Each row is a point. Any point is a mix of the corners, with weights that add up to 1. It lies inside the corners' shape when no weight is negative. Is each point inside? If not, which corners have a negative weight?

Corners:
(1): [-20  50]
(2): [-12 -52]
(3): [ 10 -10]
Points:
[-11 -47] -> inside
[ 1 28] -> outside (2)
[-6 12] -> inside
[ 9 18] -> outside (2)
[-2 56] -> outside (2)
[ 11 -20] -> outside (1)
[-11 -47] -> inside

Corners:
(1): [  1  -9  -3  12  26 -28 -31  17   3]
(2): [ -9  -1  52  -9   4   6  31 -38   3]
(3): [  9   7  10 -38 -13 -12  57 -60 -28]
(4): [  6  11 -26   5  11   3 -37  19  47]
(5): [-18  30 -22  16  19  10  25  14 -35]
(6): [ 31 -21  31 -27  35  -5  48 -41  35]
(7): [ -6  -4 -25  15  29  -2 -24 -26  16]
(8): [-53 -39 -38  -8   0  52  14  26   4]
(9): [  9  -9 -15  28  -4  23  -9   9 -13]
(10): [-10  -9 -20 -31  16  47  -2  -2 -25]
Points:
[-17 -13 -22  -1   7  23  -2  11  10] -> inside
[  0  -5   5  -1  10  -8  21 -20  -4] -> outside (4, 10)
[-14 -10 -14  -8   9  19  13  -5  -5] -> inside
[ -9  -3 -26  -1  20  17   5  -8 -18] -> outside (2, 4)
[ -4  -4   1 -17  21   3   9 -21   9] -> outside (9)
[-11  -3  11   2  19  11  15 -10  -8] -> outside (3, 4)
[-11  -8 -12   3   3   6   4  13  20] -> outside (7, 10)

Corners:
(1): [ 12   1  11   7 -25   0  41  25  -3 -23 -28  -9   0  40   6  36  14  25]
(2): [ -4 -11 -11  37   0  -7  11 -18   3  20  -1  -1  20  14  -8 -13  -7   8]
(3): [  4 -27  -1  30  13 -11  -7  10   5   8  -6  19 -17  19   6 -28   5  23]
(4): [-21  18 -29  11 -33  23 -40 -19   7  -1   1  24   3 -20   8  15  22 -15]
(5): [ 10 -20   1   7   3  23  12   3  10 -55 -35 -15  13  28 -12  25  -2  35]
(6): [-12 -34  16  19   3 -16 -12  14  11  14  -2  18  21  -2  -2  -9  14 -28]
(7): [-21  28   6  -8 -16   1 -43 -60  17  13  -8  13 -15 -12 -13  14  15 -32]
(8): [ 12 -23   1  -8 -36  14   6   7 -27 -14 -27 -25   5  20 -30  17  18  23]
(9): [  0  -3   8  39   2   0  -4   7 -15  13 -16  29  -6 -12   2 -32 -29 -17]
(10): [ 12 -18  -3  10 -20 -14  -9   8 -22 -38 -14 -18  10  53  -9  39  -2  18]
(11): [-24 -44 -17  13   0 -16  21   0 -18 -11  -9  26  -1  25   5 -11  -4  -5]
(12): [ 17 -12 -25  20  10 -29  14   3   6  -3 -10  18   5   0 -20 -11  17 -12]
(13): [-34  17  -6  18 -26 -18 -28 -31   5  -5   4  -2 -16 -43  -3   9   2   1]
(14): [  5   1  15 -12   1   5  23  14 -24 -44   5 -11  15  36  -6   7  14  27]
(15): [ 31 -25   4  -2 -11  19  22  -6 -17 -27  -6 -30   2  23  16  39  16  12]
(16): [-12 -10 -19  10   1 -21  -7   6  14  16  -7 -17  -8   4   5 -41  -7 -22]
(17): [-44  22 -13 -10   6  16 -39 -22  20  22  17  16 -25 -29 -17  42  -2 -19]
(18): [  2 -25  -8  -9  -4 -23  -4  -9  11  19  -1  27  11  -7   5 -20 -26  -1]
(19): [-14  -4 -13  11  23 -28  -2   2 -12  17 -31  13  12   1  16  -2   6   0]
Points:
[-8 -3 -5  7 -9  0 -7 -2  0 -6 -9  6 -2  3 -2 10  4 -2] -> outside (2)
[ -2 -36 -11   6  -6  -5   3  11   0  -4 -14 -13   9  17  14  20   7  18] -> outside (7, 9, 12, 14)
[  4 -11  -5   9  -4 -11  12  -8  -5  -8 -13  -6  -1  15  -8   4  -6  15] -> outside (4, 6)
[ 15   6  -4   3 -10  -7   0   4  -7 -30 -18  -1   4  15  17   0  12   9] -> outside (2, 6, 8, 11, 17)
